Every row gives one point. A path goes straight from each point to the next, and from the last back to the first. The post is the endless flat space through its rows: a point in 2 columns, a line in 3, a plane in 4, and so on, so that a path can go around it. How many times does the path go around the post? Going back the other way cancels.

Post (2 x 3)
[[-0.8  0.7  0.9]
 [-0.4 -1.3 -5.4]]
Path (25 x 3)
[[-0.5  4.3 -3.9]
 [ 2.0  1.6  0.4]
 [ 1.7 -3.9 -1.2]
 [-1.9 -1.7  2.3]
 [-2.5 -0.8 -4.3]
 [-1.9  2.1  0.2]
 [ 0.9  2.9 -2.0]
 [ 3.0  0.7 -0.9]
 [ 0.5 -3.5 -3.0]
 [-1.9 -2.7 -3.3]
 [-2.2  0.4 -2.5]
 [-1.4  4.9 -0.7]
 [ 1.5  1.8 -3.5]
 [ 3.2 -2.2 -2.4]
 [-1.8 -5.1 -2.3]
 [-2.8 -4.4 -1.8]
 [ 0.4 -0.5  1.1]
 [ 3.3  0.3 -2.2]
 [ 0.1  1.3 -2.3]
 [-1.5  5.1 -1.6]
 [ 1.1  1.9  0.2]
 [ 4.3  0.2  1.5]
 [-0.9 -6.6 -4.9]
 [-3.3 -2.6 -4.9]
 [-4.3  1.6 -2.2]]
Times around: 3

Post (8 x 9)
[[-0.1  3.3 -1.5 -0.4 -1.5  1.5 -3.6 -0.5  1.4]
 [ 1.1  2.7 -0.5  0.1 -1.5 -2.5 -0.9  0.5  2.9]
 [-0.2 -1.5  1.6  0.5  2.3 -1.9 -0.5 -3.2 -2.2]
 [-2.9 -3.9  5.4  2.1  4.2  4.3  6.3 -4.6  2.1]
 [-0.5  3.3  0.0 -1.5 -5.0 -0.7 -0.1  0.4 -0.1]
 [-1.6 -2.2 -1.1  2.8  4.0 -0.1  4.8 -2.5 -2.4]
 [ 1.8  2.1 -1.7 -5.0 -2.8  0.7 -0.6 -0.3  1.6]
 [-3.1  3.9 -0.8  0.6  3.3 -1.8  0.3 -1.5  0.3]]
Path (16 x 9)
[[ 0.9 -1.7  0.0  0.3 -0.8  1.9  3.2 -3.8 -0.4]
 [ 4.0  2.6 -3.6 -3.8 -2.5  2.1 -1.3 -1.0 -1.3]
 [-4.3  4.9 -0.7 -0.6  1.7 -1.4  7.1  1.5  0.9]
 [-1.7  1.9  3.2  0.8  0.7 -0.3 -0.4 -0.9  0.3]
 [-0.5  3.3  4.0  0.9 -1.6  1.2  1.2 -3.7  2.6]
 [-3.3  0.8 -4.9  1.5  4.9  3.4  1.4 -4.7  0.5]
 [ 1.5 -1.1  1.9 -1.7 -1.6 -2.3 -1.6 -0.4  3.1]
 [-1.9 -3.1  7.1 -1.7  4.9 -0.5 -1.4 -2.8  1.6]
 [-0.4  0.6 -1.6  0.2 -2.6 -1.1 -2.9 -2.2 -1.7]
 [ 2.7  4.3 -0.7 -0.5 -5.3  0.7  3.7 -1.9  2.5]
 [ 5.4 -0.6  1.9 -0.3  1.8 -2.0  1.5 -0.4  0.5]
 [-2.6  0.1  1.3  1.4  5.7  1.9 -0.1 -0.5 -1.3]
 [-5.7  3.1  4.0  2.3 -0.7 -1.5 -1.8 -1.9  0.6]
 [-4.3  2.0  1.1 -1.0  1.8  1.4  1.6 -4.7 -1.2]
 [ 1.8  2.7  3.8 -5.0 -4.3  3.2  1.1 -2.8  3.6]
 [-4.6  2.2 -0.6 -1.1  2.9  3.6 -2.9 -8.1 -2.1]]
Times around: 1

Post (13 x 14)
[[-3.5 -1.0 -2.0 -0.3 -0.3 -1.6  1.5  1.2  3.2 -1.3 -0.8 -4.1 -4.8  5.3]
 [ 2.6 -0.3  0.0 -0.2 -3.3 -0.8  1.3 -2.8  0.0  3.3  0.6 -4.4 -3.1  3.2]
 [ 3.6  5.6 -4.9  0.9  2.1  3.3 -2.8 -0.3 -2.6 -0.7  2.6 -0.6  4.9 -1.3]
 [-1.1  1.5 -4.1  1.5  0.9  3.3  0.1  0.3 -4.8 -1.0  1.4 -1.6  3.9 -7.7]
 [-1.7 -0.2  3.9  0.2  0.0 -2.4  1.1  1.5 -0.8  0.7  2.6 -1.0 -1.6  3.7]
 [ 0.8  0.3  2.5  3.2  0.9 -1.8  3.6 -2.7  5.1  0.3 -0.5 -4.8 -0.4  2.7]
 [ 0.6  0.8  1.4 -2.4 -0.8 -0.5 -5.8  0.8  0.4  4.0 -2.7  2.4  2.9 -3.1]
 [-3.1  0.7  0.6  2.4 -1.6  1.0  6.0  0.0  4.4  4.2  3.3 -1.9 -3.1  4.0]
 [-0.7  1.5  2.7  1.5  0.4  0.3  2.6 -1.2  2.5  0.0 -0.8 -0.1 -6.1  1.7]
 [ 0.8 -0.2 -4.3  3.6 -3.7  3.7 -1.8 -2.2 -2.7 -2.9  1.4  0.3  3.2 -1.6]
 [-1.2 -4.3  1.3 -0.9  1.2 -0.4  1.2 -4.5  4.0  0.9  5.4 -2.6 -3.2  0.8]
 [-0.5 -1.8  1.7 -2.6  0.4  2.6  4.4  0.0  1.1  0.4 -0.5 -1.3 -1.0  4.6]
 [-1.2  1.5 -5.9  2.7  1.3 -0.9 -0.1 -3.7 -4.0  0.5  0.4  1.6  3.4 -2.6]]
Path (19 x 14)
[[ 0.3  2.4  0.3  1.9  1.2  2.2 -1.2 -1.6 -1.8  0.5 -2.3 -1.0 -0.4 -2.8]
 [ 0.1 -3.8 -1.8  1.1 -1.0  0.4 -3.2 -2.7  1.7  1.7  0.6  3.9 -5.9 -0.9]
 [ 2.9 -1.4 -4.2  2.9 -4.9 -3.3  2.2 -3.2  0.3  3.3 -1.2  1.1 -2.4  2.1]
 [-1.6 -0.2 -5.5  5.3  0.1 -4.5  7.1 -4.3  2.5 -4.8  0.0 -2.8 -0.2  1.4]
 [-0.4  2.2  2.6 -0.6 -1.4  5.3  5.0 -0.9  5.1 -1.4 -0.8 -4.8 -1.1 -1.4]
 [-3.3  1.2 -0.3  4.5 -1.8  3.2 -0.3 -2.9 -2.9 -1.9  3.1 -1.4 -2.6 -2.2]
 [-0.4 -2.0 -3.0 -0.1  6.4  1.3 -1.7 -2.7 -1.1  1.5  0.5 -1.6  4.6 -5.0]
 [-1.4 -3.0 -0.4  3.5  0.3  0.9  1.0 -2.1  2.7  0.3 -0.6 -2.6 -3.9  1.1]
 [-0.5 -4.5  3.5  0.3 -0.5  1.6  3.0 -3.1  1.8  2.6  5.9 -2.9 -3.8  2.0]
 [ 2.9 -0.2 -4.4  1.1  3.6 -0.8 -1.8 -2.0 -4.7 -1.8 -0.3 -0.5 -0.8 -0.9]
 [ 5.0 -1.3  0.8  1.4 -5.9 -0.4 -0.8 -0.7  2.6  2.1  1.8  1.8  0.3  2.3]
 [ 2.1  5.9  2.6  1.7 -0.3 -0.4  2.2 -0.4 -1.3  0.9  1.9 -0.2 -2.6  2.9]
 [-2.1  1.4 -3.0 -1.8  1.7  0.7 -1.2 -1.8  1.2 -2.3  6.8 -4.7  1.8  3.8]
 [ 1.8 -0.2  4.3 -3.2  3.9 -0.4 -4.3 -6.6  2.8  4.4  1.0 -1.6  0.3  2.6]
 [ 5.2 -3.3 -2.1  4.1  0.6  1.3 -0.6 -5.7 -1.3 -1.7  1.2 -4.8 -1.1 -1.8]
 [ 1.6  0.0 -1.3  1.6 -4.1  0.4  1.3  0.0  0.1  2.1 -0.6  0.1 -3.4  5.5]
 [-0.1 -1.1 -2.5  0.4 -1.1  0.5  3.2 -1.6  3.7  1.0  0.4  0.3  0.5 -2.2]
 [-0.6 -3.8 -1.4 -1.6 -1.4 -0.5 -0.2 -4.3  0.8 -1.3  2.6 -1.7  2.0  2.2]
 [-2.1  0.6  0.3 -1.9 -3.0  2.6 -1.2 -0.2  4.0  5.9  1.9  0.4 -0.8  2.2]]
Times around: 3

Post (17 x 18)
[[-1.6  1.1  3.6  0.5  0.6 -3.6 -4.0 -4.1  0.0  0.8  2.5  0.8 -1.3  1.4
   0.1  2.3 -0.6  3.5]
 [ 4.0 -0.4  1.7 -3.0 -1.5 -1.3 -0.1 -1.6 -1.7  4.7 -2.0  0.4  1.9 -4.0
  -0.1  1.8 -0.5 -0.7]
 [ 1.3 -0.8 -3.5  2.4 -0.6 -2.2  0.0 -0.4 -1.8 -0.3  1.3 -1.6 -0.2 -1.5
  -2.6  0.3 -2.4  3.2]
 [ 1.3  0.2 -1.4  2.2 -3.1 -2.9 -6.4 -0.1 -1.0 -2.1 -1.6  2.3  1.7  2.2
  -4.7  0.6  5.2  0.0]
 [ 2.8 -2.6  2.7  3.9 -3.1  0.4 -3.5  1.2  0.4 -1.1 -2.3  4.2  1.0 -2.8
  -4.1 -2.4 -0.9  2.5]
 [-0.6 -0.3 -1.9 -4.8  5.0  3.9  3.8 -0.7  0.9  4.3  2.2  1.9  1.5 -0.5
   1.2 -1.3 -4.5 -0.5]
 [ 1.0 -0.2  1.6 -6.4  2.2  7.2 -0.6 -2.1  0.6  7.7  1.4 -4.6  1.1 -0.3
  -2.6  0.1 -2.3  0.3]
 [-4.8 -2.5 -0.1 -4.8 -1.8  0.5 -1.0  5.2 -2.7  2.4 -0.3 -0.9 -1.6 -4.4
   1.6 -1.3 -4.4  2.0]
 [ 2.3 -4.4  1.3  2.5  3.3 -1.6 -3.9  1.4 -2.6 -0.8 -2.6  0.6 -0.9  0.6
  -3.5  1.8  1.6 -0.7]
 [ 0.5 -2.8  1.0 -2.7  1.9  3.0  0.6 -4.9 -3.7  2.3 -1.0 -2.2  4.6  1.2
   0.0 -3.2 -2.4 -1.8]
 [ 1.7 -0.6  2.0 -4.5 -2.4 -0.3 -0.2  3.8 -3.2 -1.1  5.0 -0.4  1.6  2.4
  -6.5  2.1 -0.2  1.2]
 [-1.5 -0.9  1.3  0.6  1.5 -1.5  1.9 -1.1  4.6  2.2  1.1 -1.8  2.9  0.9
  -0.4 -2.5  2.0  1.8]
 [ 1.2 -1.3  0.7  5.6 -3.6 -0.9 -1.3 -0.7 -2.2 -0.6 -0.3  1.1 -1.7  4.1
  -1.1  2.9  3.7 -0.3]
 [-1.0 -3.5  0.5 -0.5  2.0  0.1  3.4 -3.5  2.0  4.6  1.0  0.5 -2.0 -4.5
  -0.5 -5.7 -2.6 -3.2]
 [-0.9  0.4 -0.2 -1.8  2.5  1.1  5.0 -5.3  1.4  5.3 -5.6  0.4  0.0  0.4
  -3.5 -2.3 -3.9  0.3]
 [ 1.9  1.7  0.7  2.4  0.2 -1.6 -0.8  0.9 -3.2  1.2 -0.8  1.6 -1.4  0.2
  -2.1 -4.1  1.7  2.1]
 [ 2.0 -2.1  1.2 -6.6 -0.1  4.3  0.7 -1.5 -2.5 -1.4 -0.6  1.4 -0.3 -2.9
  -2.8  0.2  2.2  1.7]]
Path (26 x 18)
[[ 4.6 -3.1 -1.1  2.0  0.8  4.8  1.7 -2.5 -8.6  1.0  0.9 -2.1  0.5  0.8
  -2.6  0.9 -1.5 -2.4]
 [ 1.3  0.5  1.0  2.3  5.7 -0.3  2.3 -1.3  2.6 -0.6 -4.1 -0.2 -1.8 -0.4
  -3.3  3.8  4.9 -0.3]
 [ 2.2 -0.8  0.6  4.3 -0.7  0.9 -2.2  1.4  2.6 -0.8  0.1 -1.5 -0.5 -0.1
  -3.3  1.5  0.2  0.0]
 [-2.1 -1.3 -0.3 -3.2  2.3 -0.5 -3.3  7.3 -1.6  2.0  0.9 -2.9 -1.6  2.4
  -3.1  3.3 -4.1  2.8]
 [ 4.6 -2.9  4.3  0.7 -0.6 -1.8 -0.7  3.9 -3.2  0.3  0.4 -1.1 -0.9 -0.5
  -4.0  2.5  1.1  4.7]
 [ 0.7 -1.6  1.6 -1.4 -0.7  4.0  2.1 -4.9 -2.9  3.5 -0.2  3.3  1.6  2.8
  -1.3  1.4 -0.3  2.3]
 [-0.7  3.7  6.5 -0.6 -1.5 -1.9 -3.1 -3.0 -0.1  1.3  7.2 -1.8  1.2 -0.8
  -3.1  0.8  1.7  4.0]
 [ 5.1  0.2  0.5 -3.5  3.3  4.0  1.6 -3.4 -5.6 -0.1 -2.8 -0.4 -1.1 -6.3
   0.3 -3.2  0.8  1.8]
 [ 2.9  0.9  2.2  2.7 -0.2  1.2  2.2 -1.0 -0.4 -1.0  1.0  7.5  0.6 -0.7
  -0.5 -2.6 -3.4 -2.4]
 [-1.3  2.6  3.6  0.7  3.2  3.2 -3.0 -4.1 -2.6  3.5 -0.3  3.0  0.2 -4.0
   4.8 -2.4 -1.9  3.6]
 [-1.5  0.9 -1.5 -3.6 -2.8  2.0 -1.2 -0.6 -2.7  3.4  2.1  2.6  4.4 -0.5
   0.7  0.7  1.3  2.6]
 [-0.9 -3.6  4.6 -3.3 -3.0 -2.9  0.6 -3.1  3.4  5.2  5.5 -2.5  0.1 -1.3
   0.1  1.0  3.4  2.5]
 [ 2.9 -4.7  0.3  4.6  0.8 -1.5 -0.2 -4.2  0.7  0.4 -2.0  2.4 -0.1 -0.5
  -5.4 -2.5 -4.4 -0.7]
 [ 1.7  0.2  1.1 -1.7 -4.1  0.3  0.5 -0.9  4.2  5.2  3.3  6.3 -1.3 -2.6
  -3.6  0.3  0.3  1.6]
 [-0.5 -2.3 -0.1  1.9 -3.5  0.4  0.4 -4.8  2.1  2.2 -2.7  0.4  2.4  1.2
  -2.9  0.2 -0.2  3.3]
 [ 1.7 -3.7  0.1 -3.2 -2.3  3.0 -5.5 -3.0 -3.2 -1.1 -2.7  4.3  0.9 -2.8
  -0.6 -1.8 -6.2  3.7]
 [ 2.2 -3.5  0.0 -4.3 -1.9 -3.1  0.0 -5.6  1.0  2.4  1.2 -0.1  2.6 -2.2
  -2.3  1.5  3.7  1.3]
 [-1.1 -3.7  0.6  2.4 -0.5  1.8 -6.6  2.5 -1.5  2.9  4.4  0.2 -1.7 -3.5
  -1.9 -2.4 -0.4  1.7]
 [ 1.6  1.9 -1.5 -2.3 -3.8  3.5 -0.9  2.0 -2.9  3.6  3.4  0.3  6.7  0.6
   2.0 -0.4 -1.0  2.4]
 [-6.5 -1.1  0.1 -2.6 -3.4 -2.7 -1.3 -2.8  0.6  2.4 -2.5 -0.7  2.3  3.1
  -2.3 -3.5 -0.6  2.2]
 [ 2.2 -3.8  4.1  1.2  0.4 -0.5 -1.2  3.2 -1.1  2.5 -4.1 -3.5 -0.5  0.4
  -3.5 -1.8 -1.5  2.4]
 [-0.6 -1.3 -2.9 -1.1  3.0 -3.1 -5.9  1.4 -0.8 -1.6 -6.0 -2.6  1.9 -5.3
  -0.8 -3.8 -2.3  1.2]
 [ 3.7 -2.1  7.4 -4.6 -4.8  2.1 -0.8 -2.9 -1.3 -0.7 -1.1 -3.0 -0.1  1.3
  -3.6  0.5  0.9  1.4]
 [-2.1 -1.5  1.2 -3.2 -2.0  2.9 -3.5  1.1  0.9  2.3 -3.1 -0.3 -0.8  0.1
  -3.1  0.8 -1.5  2.4]
 [ 0.6  1.8 -1.3 -1.4 -5.8 -3.2  1.4  1.6  0.4 -0.3  4.6 -0.8  2.0  0.7
  -0.6  0.8  0.1 -0.9]
 [-0.3 -2.5  4.4 -1.6  0.2  0.1 -1.7  2.7 -1.7 -3.1 -1.6  0.8  2.7 -2.4
  -4.2  2.9 -3.9  2.2]]
Times around: 0
